Rows are points. A path goes straight from each point to the next, and from the last back to the first. The post is the endless flat space through its rows: a point in 2 columns, a line in 3, a plane in 4, and so on, so that a path can go around it. Count how often the path circles the post. Going back the other way cancels.

Post:
[[-10  -2  -8]
 [ 36   1  -2]]
Path:
[[  3  -8 -30]
 [ 10   6 -39]
 [ 27   7 -12]
 [-17  -4 -35]
 [ 10 -12 -11]
 [-33 -14  -2]
 [-24   8  38]
 [-16   7  -2]
 [ 60   9 -12]
 [ 11 -12 -35]
 [-10 -30   3]
 [ -4  -7  15]
 [  9  11  18]
 [ -2  17 -15]
 [ 32   8 -30]
 [ 29 -22 -36]
 [ 52 -30  15]
 [ 13  -2  25]
 [-19   8   3]
 [ 23  19 -28]
 [ 24   5 -34]
 [ 29  16 -17]
 [ 23  14  13]
 [ 48  -7  22]
 [  7 -21   1]]
Times around: 2

Post:
[[-18  11 -22  -8   7  17  -2   2]
 [ -6  35   8  -7  -9   6 -14 -16]
 [  5 -10 -13  -2   8  -1 -29  -9]
 [-29  26  24   4   2 -27 -25  10]
 [ -7  -3  -4  -4 -22  12  15   7]
 [ 30 -30  13  25   9 -22 -10 -23]
 [ 11   1 -11  -6 -11  -1  13  -3]]
Path (29 x 8):
[[  1  16  29  25  10 -23  14   0]
 [ 18 -49  11  54   5 -26 -36   2]
 [  9 -45   4  12 -23 -34 -33  -2]
 [ 11   3  26  -4  -5 -38 -10 -33]
 [ -7  -9  15   5   7  19   3 -14]
 [ -7  27  27  24  18 -11  -3 -13]
 [  6  60  23   8 -27 -19   6  -3]
 [ -3   9  -3  12  -7  -1 -12 -28]
 [  3 -14   8  -4  -6  -1 -17 -36]
 [ 13 -25   7   6 -12   6  13  -6]
 [ -4  23   1 -24  -9  17 -12  20]
 [-11  21  11 -24  12  -8  -8 -13]
 [-16 -10   3   8  14   0 -19 -27]
 [  0 -20 -24 -18 -17   1 -24 -21]
 [  0 -13  15  19   9 -15  15 -11]
 [ -8  12  -9  -4  15   8  19   0]
 [ 11 -15  -7  24 -10  26  13   4]
 [ -2  36   9   7  -1  -6  -2 -15]
 [-17 -12   2   0 -30   6 -13 -11]
 [-11  14 -20  12   5   1 -12 -18]
 [ -8   7 -23  12  15  -8 -14   1]
 [-25 -11  -9  14 -10  -2 -16  -4]
 [-11   9  -3 -15  -6  -6  16 -23]
 [ -5  -7  12 -12  18  -5 -12   3]
 [ 16  25   3  10  26  -7 -14 -21]
 [-14  -6 -24  10  18  18 -20  -7]
 [-30 -34 -22   9   8  -1 -22  -1]
 [ -3  25 -11 -46 -29   8 -12 -10]
 [  4 -21  -5 -13  13 -11 -32   6]]
Times around: 4

Post:
[[ -8  23 -11  26  15  24  10   8  -3 -29  16 -20]
 [ 15  27 -19  28 -23 -17 -15   8  -4 -13  20  26]
 [  3 -15  10   2  11 -19 -16  10   0 -14   4   9]
 [  8  -4  -9  -5  28  -1  -7   6 -10  -9   3   3]
 [ -3   2   2 -24   7  -3   4  16  13   6 -16 -10]
 [-21   0  -5 -15  27  -8   0   1  -3 -16 -16  -1]
 [ -8   6   6  31  21  14 -10   1  -2   5  28 -10]
 [ 14  37 -16  -3 -13 -35 -30  38  -6  13   9 -12]
 [ -5  -7  -1  -5  10 -17  -8 -10  13 -15  -5 -19]
 [ 10  17  -3  -3   9  -4 -20  18  14 -14  -3  14]
 [ -8   1  16  -3  -1  26 -13 -15   7 -28 -16  -9]]
Path:
[[  1 -16  -1 -18  18   8   5  18   2 -31   2  -9]
 [  2 -10  -7  -7  23  -4 -42   8  14 -15 -13  19]
 [ 11 -29  24  -8 -26 -12  -1 -12  30 -18 -36 -14]
 [-23  23   2 -12  11  -4 -13  10   8  18 -21  -7]
 [-20 -20   6   9  -8  13  21  -1  11  -5 -14   0]
 [  6 -18   3  -2   2  29  -9 -11  -2 -14   2   8]
 [-10  -5 -16  -3  17  -2  18 -26   9  -5  23  16]
 [ -8   5  -6   2  -5 -23 -23   3  -1 -54   6   6]
 [ 13  44   0   0 -12   5 -37  21  -4 -17  15   1]
 [  4  12   2  -5  -2 -20  -3   8   2  -8   3  -2]
 [-15  -8   8 -10  30 -33   3  -1  26 -16  -7 -28]
 [ 14   0   7 -16  -2  -9   7  18  -6 -13  10  -5]
 [ 22   1 -17  12   7   5 -10 -12  18  -9  30  -6]
 [  4  -3   2  11  15   4 -32   6  -5  -2  14  -8]
 [-18   6  -6   5 -15  -3  -1 -11  34  -5 -18   1]
 [ -5  21 -36  12  15  14  -7   9  -2  -7  10   8]
 [-10  26 -17  14  18  11 -21  13 -14   9   7  -1]
 [ 16  -6  15  23 -41   0 -14   0  -4 -14   2 -15]
 [-22  -5   2  14 -16   2  11 -13  -2 -29 -13   7]
 [ -9  38 -25  10  -5 -17   2  32  -3  -8  -3 -18]
 [  4 -12  15 -12   4 -13  -1  13 -14 -14 -23   0]
 [ -5  -2  32  -2  18  33  10  -2  -9  11  11 -12]
 [-24   7  -6   3 -12 -42 -12 -28   8 -22  18 -16]
 [ 10  32  10   5   5 -24 -41  22 -22 -37  16 -10]
 [ 25  26 -24  33  11 -13  -6   9 -16  -6  31  -5]
 [  6   9 -19  23  -5 -30   6   6  11 -30  10 -15]
 [-14   2 -11  12   9   2  -2  23  -2 -20  -3 -13]
 [-17   8  -4   0 -31 -14   4   6  21   7  -1 -19]
 [-26  33 -16  -2  12   1   4 -12  33 -16  -1  -7]
 [ 33  22  -5  21 -11  -5  -9 -10 -10  -5  34 -22]
 [ 21  32   5  23   4 -40 -60  17  -2 -13   8   8]
 [ 16  14   6  -6   9  12  -4   3  19  -4   1  32]
 [  6  33 -14  -5  17   5 -24   9   4   5  19  15]]
Times around: 0

Post, 17 rows:
[[ 18  -5  -9 -22   4  14 -23   3 -27   9  15  -7   8  24  -7  -1  17  -6]
 [ 23   3   5 -28  12  -2  20   3 -34  -4 -18   3  28   1 -19  -2   5  44]
 [-12   4   4   7  14  14 -36  -8 -10  -2  -8 -18   6   1 -14 -24  46   5]
 [  8  -7  -9   1   1  16  31   4   0   4 -19  -9  -7   3 -17  -6 -23   6]
 [ -2 -11  22  12   9  -4  16  22  -8   8  13  12 -23  -3  20  -8 -19 -11]
 [-16 -27  12  12   0 -13   8  -1 -30  -6  31  -7   3  35  15  -1 -10   8]
 [ 13  -1  29   0 -13  15  19 -10  10 -17  16  -3  23  19 -11  27   5 -13]
 [ 10 -12  -3 -16 -15  -5  13  -2 -13 -11 -22   8 -13  28 -11  12  14  12]
 [-31  12 -25   0   2   8 -41  22   6 -26  -2  11 -16 -15   7   2  -4  -7]
 [ 10   4   3  30 -12   3  -1  22 -17  13 -18  11   8 -21  16   0  -5   7]
 [-20  -7   1 -22 -16  28  17 -20 -20  -8  -9  17  18   8 -17   2  10 -30]
 [  5 -11  -4  19  -4  -3  19   6   9  29   4  39 -28  -7   1 -20   0  -9]
 [ 19  -8  -4  -5 -32   7  -5  10 -16  17   0  14 -19   4 -14 -20   1  12]
 [ 11  -7  -5  -6  21  -2 -24  25 -26 -27  -9  -1  17   7 -26  16  -3  32]
 [ -6  -1  -8   3  23 -20 -23  31 -19   1  13 -10  -9 -11  -9   9   8   3]
 [-51 -40   2  -4   5  21  -4   2   5   1   4  -9   8  38 -11  -6  -3   1]
 [ -8  10   2  15 -10  16 -18  -8   6  16  -6  -8 -27  19 -30  -3   9  18]]
Path:
[[ 23  13 -28   6 -24  -4 -18  24 -25   2   1 -32 -30  -9   3  20 -21 -15]
 [-12   1   1 -45  -2  53   8   4  12  14  29 -32 -10  14 -12 -12  -8  -3]
 [ -7   4  16 -14  -4  14  25   2  -5   4  19  -4   3  23  -6   8  13 -25]
 [ 33 -10  -7 -14  -3  -3 -11  19  49  27  21  17  -3  42   4   9   7  11]
 [-18 -12  20  20  16 -10 -16   4 -13 -27  -4 -14  -8   5 -17  -3  11  -9]
 [ -3 -26 -26  -3  13 -16  -5  27 -18 -17 -37 -44   9  49 -15  26  20  23]
 [-40 -28  -7  10  -6  18  -7  -4  16 -27   8  -3  11  13 -28 -11  19  12]
 [  3   2  16 -13 -26  22  21  -8  -4 -23   2   1  13  -7 -35   3   8   5]
 [ 37  23  18  11  15 -16  34  -8 -15  10   3 -28   3  12 -32   9  24  24]
 [ -5   2  -3 -15  -8  -8   0  10 -15  19 -15  -6  -7   0  -7 -23  -4   7]
 [ 11 -15  18  10 -16 -12 -21 -15  18 -23  -4  29  19  16 -22   9  23  25]
 [-23 -25  -2 -10  12  39  -4 -13  20 -32   2   1   3  26  -1  -8  13  -6]
 [  5  -6   8 -28   5   9  -7 -15 -30  11  25  13 -13  -7  20 -31  10 -19]
 [ 60 -11  46  -9 -11   2  11   3  10  18   6  25  30  17   1   3  18 -11]
 [-48 -30  -3  33 -21  13   0  12   8   9 -19 -13   9  33 -30  25   1  -2]
 [-25 -48 -33   3   3 -13 -20  26 -16 -12  11  19 -26  33 -15   0   5   9]
 [ 10  14 -24 -22  21   8  14   9 -23   9 -16 -25  10 -10   5  19   0  -4]
 [ 37 -38  18  23 -11 -27  -2  27 -25 -10 -40   9  -4   5  -9  -8  19  58]
 [ 20  -6  24   2 -29   0   6  10  28 -19 -16   2   3   7 -42   9 -29  43]
 [ 10 -31  30 -29  -5   6 -38  33 -13 -20   8 -31 -17  32 -18 -31  18   8]
 [ -5   4  -8  -9 -10   6  20   7 -12  39  29   5  -4  19  25   1  -8  11]
 [ 12 -25  -8  -7  32   9  -1  23 -41  15  -6 -17   0 -11  -5  -4  21 -11]
 [ 14  -9   0 -15  -8   5  35 -27 -17 -10 -14 -37   5   7 -37 -14   1  -6]
 [ 44  15 -16 -22 -11 -10   6   4   4  -9  -5   9 -22  -6   8 -18   6   9]]
Times around: 1
